Rows are points. Each copy is the shape, with its points in the same order, turned, moved and blurred by noise. Is it also mirrored, or only turned?

Shape (7 x 2):
[[1.8,0.5],
[-6.2,1.2],
[-5.4,2.3],
[2.8,-1.2],
[2.5,0.8],
[2.3,-2.3],
[2.1,0.0]]
Copy 1:
[[-2.3,0.2],
[6.0,-0.6],
[5.4,0.2],
[-3.2,-0.9],
[-2.5,0.9],
[-3.3,-2.2],
[-2.5,-0.1]]
Copy 1 is: mirrored
Copy 2:
[[-1.1,0.5],
[-5.0,-5.4],
[-6.4,-5.0],
[-0.2,2.5],
[-0.9,1.5],
[1.1,0.6],
[-0.6,0.8]]
Copy 2 is: only turned
Copy 3:
[[-2.8,-1.5],
[5.3,-0.3],
[4.3,-1.7],
[-4.2,-0.4],
[-3.1,-1.9],
[-3.2,0.9],
[-3.1,-1.8]]
Copy 3 is: only turned

Shape (8 x 4):
[[-4.0,-3.4,4.0,3.0],
[-3.7,-3.5,-1.9,1.7],
[0.7,-0.5,2.1,-3.8],
[4.5,3.7,5.4,-1.7],
[-1.0,-1.7,-2.9,1.3],
[-1.3,3.5,0.3,-0.1],
[-0.9,0.2,0.1,-2.2],
[1.4,4.4,-2.7,-3.6]]
Copy 1, 8 rows:
[[-6.0,4.8,-3.2,0.5],
[-3.4,-0.4,-4.8,0.5],
[1.9,3.3,-0.5,-3.1],
[2.4,5.5,6.1,-0.8],
[-0.4,-1.4,-3.0,1.3],
[-1.2,-0.4,2.6,-0.6],
[-0.3,0.3,-0.4,-1.9],
[2.8,-1.8,3.6,-3.0]]
Copy 1 is: mirrored
Copy 2:
[[3.4,-5.4,-3.4,-2.7],
[0.7,-2.2,-0.2,-5.4],
[-3.1,-0.1,-5.1,0.2],
[-0.5,1.2,-6.8,5.8],
[-0.5,0.9,0.0,-3.3],
[-0.7,-1.0,-0.1,2.4],
[-2.5,-0.5,-2.2,0.0],
[-4.8,3.0,-0.4,2.4]]
Copy 2 is: mirrored
Copy 3, 8 rows:
[[-3.8,-3.2,-2.1,4.6],
[-2.6,-6.0,-1.0,-0.2],
[4.5,-1.1,-1.8,1.5],
[4.4,5.2,-1.2,2.0],
[-1.5,-4.2,0.1,-2.1],
[0.4,0.5,-3.3,-2.3],
[2.4,-1.8,-2.4,-0.5],
[4.6,0.4,-2.6,-5.2]]
Copy 3 is: mirrored

Shape, 11 rows:
[[-2.2,-1.4,3.0,-0.1,-2.7,1.7],
[-2.7,2.6,-3.1,-0.6,0.4,-1.5],
[-3.8,-5.1,-1.4,4.0,-1.6,-2.4],
[5.3,3.2,0.7,-1.9,0.6,-1.6],
[0.4,3.6,2.2,3.9,2.0,-5.6],
[3.1,0.4,1.0,-1.7,-3.5,1.8],
[2.6,-5.0,3.8,1.2,-3.1,3.2],
[0.6,-2.3,1.2,3.5,-4.7,-0.4],
[-4.3,-4.5,4.1,-1.2,3.4,0.6],
[2.2,-3.5,0.3,-1.3,-2.3,-5.2],
[2.6,3.5,-1.4,0.7,-0.1,3.5]]
Copy 1 (11 x 6):
[[0.5,-3.5,-0.7,-0.1,0.5,-4.1],
[3.3,2.0,-2.6,0.1,-1.8,1.3],
[-0.8,-2.9,-2.1,-0.7,-7.4,-3.4],
[0.3,-0.3,3.4,2.2,2.1,4.1],
[1.1,2.2,2.5,6.2,-4.3,0.3],
[-0.9,-3.7,-0.6,0.1,2.2,0.9],
[-5.1,-5.4,1.4,-1.0,0.9,-4.0],
[-2.7,-3.9,-2.2,2.2,-2.3,-2.3],
[2.7,-0.5,3.4,-3.6,-2.8,-6.7],
[0.7,-6.1,1.6,0.0,-4.6,1.9],
[-1.6,2.7,-0.9,0.2,3.0,1.1]]
Copy 1 is: mirrored
Copy 2 (11 x 6):
[[-2.3,-0.4,1.6,-0.6,1.4,3.4],
[0.6,-0.3,2.2,0.6,2.2,-5.0],
[-2.4,-6.1,0.6,2.8,5.7,1.2],
[5.7,-0.9,0.6,-0.3,-4.2,-0.8],
[5.4,-4.6,1.0,-4.4,2.4,-1.7],
[-0.2,-0.3,1.4,1.1,-4.4,1.9],
[-1.2,-2.9,-1.3,1.6,-2.1,7.1],
[-2.0,-5.9,1.1,0.1,-0.2,2.4],
[0.6,1.7,-1.4,0.9,6.3,4.6],
[3.6,-4.4,3.6,4.3,0.3,2.1],
[-0.2,0.3,-2.1,-1.2,-3.8,-2.7]]
Copy 2 is: mirrored
Copy 3 (11 x 6):
[[3.1,3.0,0.9,-0.1,0.5,-0.3],
[-4.0,0.0,-0.2,-2.2,-1.8,-1.1],
[-1.2,0.7,2.0,5.8,0.3,-3.3],
[-1.4,-2.0,0.8,-6.6,5.2,-0.5],
[-3.7,-2.2,7.5,-2.4,1.8,0.7],
[1.3,2.5,-1.5,-3.6,4.8,-0.5],
[5.6,1.6,-0.3,1.8,5.9,-0.1],
[-0.1,3.2,1.7,2.3,4.5,-0.5],
[5.5,-2.6,1.9,1.3,-3.1,-1.8],
[-0.3,-0.5,2.3,-0.9,4.6,-6.4],
[-1.7,0.1,-2.2,-3.6,3.1,3.8]]
Copy 3 is: only turned
Copy 4, 11 rows:
[[-1.3,-0.6,1.7,1.6,-3.6,1.3],
[2.7,-1.4,-2.8,2.4,1.7,4.2],
[-5.1,-2.8,-5.2,3.2,-2.1,1.6],
[5.1,0.7,-0.8,-2.0,2.1,-2.6],
[1.4,-1.6,-4.7,-5.8,0.4,2.2],
[3.0,1.6,1.0,2.0,-2.1,-2.4],
[-3.4,1.9,1.8,1.5,-3.6,-4.0],
[-1.4,0.8,-3.1,1.3,-5.0,-1.3],
[-5.6,-4.0,3.3,0.2,0.9,2.1],
[0.4,-4.4,-3.2,1.1,-0.9,-4.1],
[3.3,4.8,-0.3,1.0,1.2,1.0]]
Copy 4 is: only turned
